Each row is a point. Each copy is the shape, with its points in the same order, stretched, turned, moved and blurred by noise. Say if it was mirrored as well.

Shape (6 x 3)
[[ -2  13  39]
 [ 27  48  19]
 [ -4   0  26]
 [ -7  58   8]
 [-15 -32   4]
 [ 17 -59 -51]]
Copy 1 (6 x 3)
[[ 30  22  -6]
 [ 44 -23   5]
 [ 16  22 -13]
 [ 38 -16 -43]
 [-29  29 -31]
 [-95 -25  -5]]
Copy 1 is: only turned
Copy 2 (6 x 3)
[[-14 -57  -7]
 [-47 -35  30]
 [ -5 -45  -5]
 [-69 -13   4]
 [ 25 -27 -15]
 [ 40  33  23]]
Copy 2 is: only turned
Copy 3 (6 x 3)
[[ 40  19 -10]
 [ 62  -5 -14]
 [ 24  10   0]
 [ 39  -5 -47]
 [-18  17   6]
 [-49 -33  32]]
Copy 3 is: only turned

Shape (10 x 6)
[[-40   9 -39 -27  32  58]
 [-12 -11  41   3 -24 -53]
 [-11   6  48   4 -27 -39]
 [  9 -20  -5 -51   8 -19]
 [-25 -48 -17 -53  12 -30]
 [-23 -21   2  -9 -20  56]
 [ -4 -24 -28   3  10 -15]
 [ 26  55  10  43 -40  -9]
 [ 30  11  38  15 -19 -34]
 [  7  13   4  33  31  25]]
Copy 1 (10 x 6)
[[ 25  71  43  39  -6 -45]
 [-60  11 -55 -23  30  31]
 [-51  19 -43 -17  18  39]
 [-37   1 -18 -14 -17 -39]
 [-54  17 -36  -9  19 -59]
 [  1  23  23  59  22  -2]
 [  2   9 -25 -15  29 -32]
 [ 34  12 -36 -10  -4  52]
 [-27  -9 -29 -37   1  35]
 [ 25  26  34 -13   9  10]]
Copy 1 is: mirrored
Copy 2 (10 x 6)
[[-20   3  51  65 -26 -20]
 [ 18  22  16 -49  39   0]
 [ 29  23  20 -45  21  -6]
 [-23   3   2  26  61 -25]
 [-56   7  25  29  71 -20]
 [-10 -37  36  -3  -9 -12]
 [-17   5  -4   0  24  17]
 [ 62  28 -36 -59 -47   1]
 [ 47   9 -20 -46  26   6]
 [ 41  -9  14   9 -13  32]]
Copy 2 is: mirrored
Copy 3 (10 x 6)
[[  0  71 -24  60  -7  38]
 [  9   2   9 -28   6 -39]
 [ 10  13  26 -25   6 -33]
 [  2  24 -26 -24 -26  24]
 [  2  28 -60 -22  -5  -2]
 [ 45  44   3  22  12  24]
 [  6   3 -41  22  -4  -2]
 [ 31  -1  63  22 -31  -8]
 [  8 -12  31 -16 -10  -8]
 [-11  10  -1  54  10  21]]
Copy 3 is: mirrored
Copy 4 (10 x 6)
[[-23  -5 -25 -95   3  56]
 [  4 -24  40  54  10 -42]
 [-15 -19  51  65  19 -30]
 [ 20  22 -26  -3  46 -34]
 [ 32   3 -36 -28  26 -46]
 [-12 -13 -14 -26 -27  35]
 [ 11  27  12 -24  -1 -17]
 [-68  26  84  49   7  13]
 [-11   9  55  68  24 -20]
 [ -3  22  39 -16  -2  56]]
Copy 4 is: mirrored

Shape (11 x 8)
[[  9 -20  -4  16  34 -18   1  42]
 [ 12 -38  -1   1  -1 -30 -22 -12]
 [  8 -19  26 -31  42  24 -44 -18]
 [ 20  42  32   8  40  -8  25   6]
 [  1  35  10 -17 -21  49  -2 -24]
 [ 42 -12 -47   0 -40 -14 -44  34]
 [  4  18 -45  -6   9  14 -22  -6]
 [-33  -6  13  35   8  23 -22 -17]
 [  0   6  20   7   0  12 -14 -34]
 [-43 -17   8  -8 -30 -30 -20  35]
 [-17 -39  48   8   3  -1  27 -29]]
Copy 1 (11 x 8)
[[-10  -1 -29  41   7 -38  -1 -29]
 [ -1  39  12  18  -9 -27 -37 -17]
 [-34  32  12 -17  21  -8  16 -65]
 [-35 -61 -20 -21  17   1  -5   9]
 [  5  -8  35 -50  10  19  36   4]
 [ 79  23  28  65   7  -3  -8 -38]
 [ 33  -1  12  12 -21   3   8 -34]
 [ -4  10  10 -26  -5 -60  13 -18]
 [ -8   6  32 -30   1 -22  -6  -7]
 [ 40  30 -30  -4  30 -19 -29 -14]
 [-46  26  -3 -41  -1 -33 -10  33]]
Copy 1 is: only turned
Copy 2 (11 x 8)
[[-20 -24 -30 -19 -22   6 -14  44]
 [ 35 -25 -40 -17  44   5 -32  24]
 [ 44 -59 -31  38   3  30 -15   0]
 [-44 -27  23  10   4   5  50   2]
 [ 12  24  31  45  22  11  16 -33]
 [ -6  16  17  -4  23 -30 -78  39]
 [-15  20   6  58  33   9 -27  45]
 [ 42   7 -60  37  19  -2  19  16]
 [ 28 -11 -20  32  41   5  16 -11]
 [ 71  17   2 -62  15  -4 -28  71]
 [ 49 -23 -62 -33  22  33  28 -30]]
Copy 2 is: mirrored
Copy 3 (11 x 8)
[[ 30  31 -14  -9   5 -16  45  11]
 [ 14 -22 -30  20 -11 -45 -13 -13]
 [ 51 -27 -74  -3   3 -15 -42 -30]
 [ 35  37 -35  65  -1  53  23  19]
 [-31 -13 -30  20  -8  28 -45 -14]
 [-38  24 -21 -30  50 -95  -7  -2]
 [-26 -30  -7   6  46 -20   0 -26]
 [-10 -21 -34  -4 -30  25  23 -51]
 [  6 -22 -50  34 -27  25 -25 -26]
 [ -4   5  30 -28 -12 -32  -2 -40]
 [ 38 -20 -24  39 -85  33 -22  -7]]
Copy 3 is: mirrored
Copy 4 (11 x 8)
[[-25  -7  -6  -1  15  44 -10   0]
 [  0 -63  -2  -1  33   2  -4   5]
 [-24 -76 -14   9 -19 -13 -51  -8]
 [-33  39  -7   0 -13 -13  -3 -14]
 [ 41   5   9 -13 -22 -27 -40  -4]
 [  4 -45  47 -48  48  36 -15  17]
 [  9 -29  23 -20 -23  14  -7 -23]
 [ 35  -4 -54  -9 -24   8 -18 -11]
 [ 20 -18 -24  -7  -7 -23 -17 -12]
 [ 17 -24 -12  -3  -5  13   8  68]
 [ 36 -20 -42  37  20 -19 -20   6]]
Copy 4 is: only turned

Shape (12 x 9)
[[ -2  -2 -18 -30 -18 -20 -55 -13  16]
 [  2 -12 -37  -4  30  -3  -8 -41  53]
 [ 25  43  -6 -40 -12 -23  -7   7  -6]
 [ -1 -27  16  52  43  35  49 -24  25]
 [-35  37  28  -4 -10  28 -12  56  -7]
 [ 25 -33  -6  24  16  85  31 -26  23]
 [ 35 -31 -29  -4  24 -11 -35   0  35]
 [ -9  11 -44 -22  18 -10 -33   9 -34]
 [-43  38  35  -5 -19  30 -25  -7 -45]
 [  9  42  18   7 -24 -22 -55  22 -40]
 [ 24 -52   6 -28  53   9   0 -28  27]
 [-30  20   6 -21 -67 -35 -23  39 -51]]
Copy 1 (12 x 9)
[[  8  43  26  43 -20 -46 -26   8 -24]
 [ 35  14 -66  55  22 -18 -17  40 -21]
 [  0  20  45   7 -17  -4 -29 -23  39]
 [  6 -33 -78 -19  30  49  28  34 -29]
 [-84   0  62  -3 -20   5   3  -7   6]
 [ -2 -62 -75 -21  49   4  54  38 -26]
 [ 50  45 -13  30  -5 -14  36  44 -34]
 [  8  44   1  41  -4 -20  23 -49   9]
 [-78   4  39 -16 -10 -20 -35 -56  -1]
 [-30  51  67 -38 -71 -13   1 -29   0]
 [ 50  41 -19  37  60   4   6  16 -34]
 [-38  19  93   3 -65   9 -10 -65   4]]
Copy 1 is: only turned
Copy 2 (12 x 9)
[[ 57  -4   2 -49 -36   9  -7   6 -35]
 [ 45 -40 -68 -35 -15 -30 -21   1 -21]
 [ 15   6  13 -21  17 -18  -9  33 -25]
 [ -5 -25 -64  19  16 -26   5 -53  29]
 [-19  13  38  79   6  22  26   9  20]
 [ 22 -22 -59  32  24 -60  50 -31   4]
 [ 42 -10 -49 -55  -7   4  -5  16 -25]
 [-15 -15   9 -36 -24  -3  21  26 -69]
 [ -9  23  61  42 -39   1  25 -14  -9]
 [-19  24  70 -29 -22  21  14   1 -12]
 [ 43  18 -95 -47  -8 -21 -21   4 -17]
 [ -5  20  79  13  -5  45   3 -14 -40]]
Copy 2 is: mirrored
Copy 3 (12 x 9)
[[-18  19 -21  63 -11  -3  16  18  25]
 [ 25  39   3  37   1 -11  24  43 -57]
 [-28  36   3  11  16  -2  -4   5  73]
 [ 55  -2  16 -31  19  12  -5   3 -90]
 [  8 -35  12 -22 -23  25  35 -50  53]
 [ 42  41  -1 -36 -31  69 -18   5 -65]
 [  2  23  21  69  37  17   1  17 -36]
 [-51  43  -7  23   3   3  15   4 -26]
 [ -6  -1 -58 -33 -68  -4  10 -47  44]
 [-38  -3  -5  38 -14 -19 -11 -35  55]
 [ 23  38 -29  31  41  52   3  -1 -61]
 [-66 -29 -11  11 -10 -14  -6   9  86]]
Copy 3 is: only turned
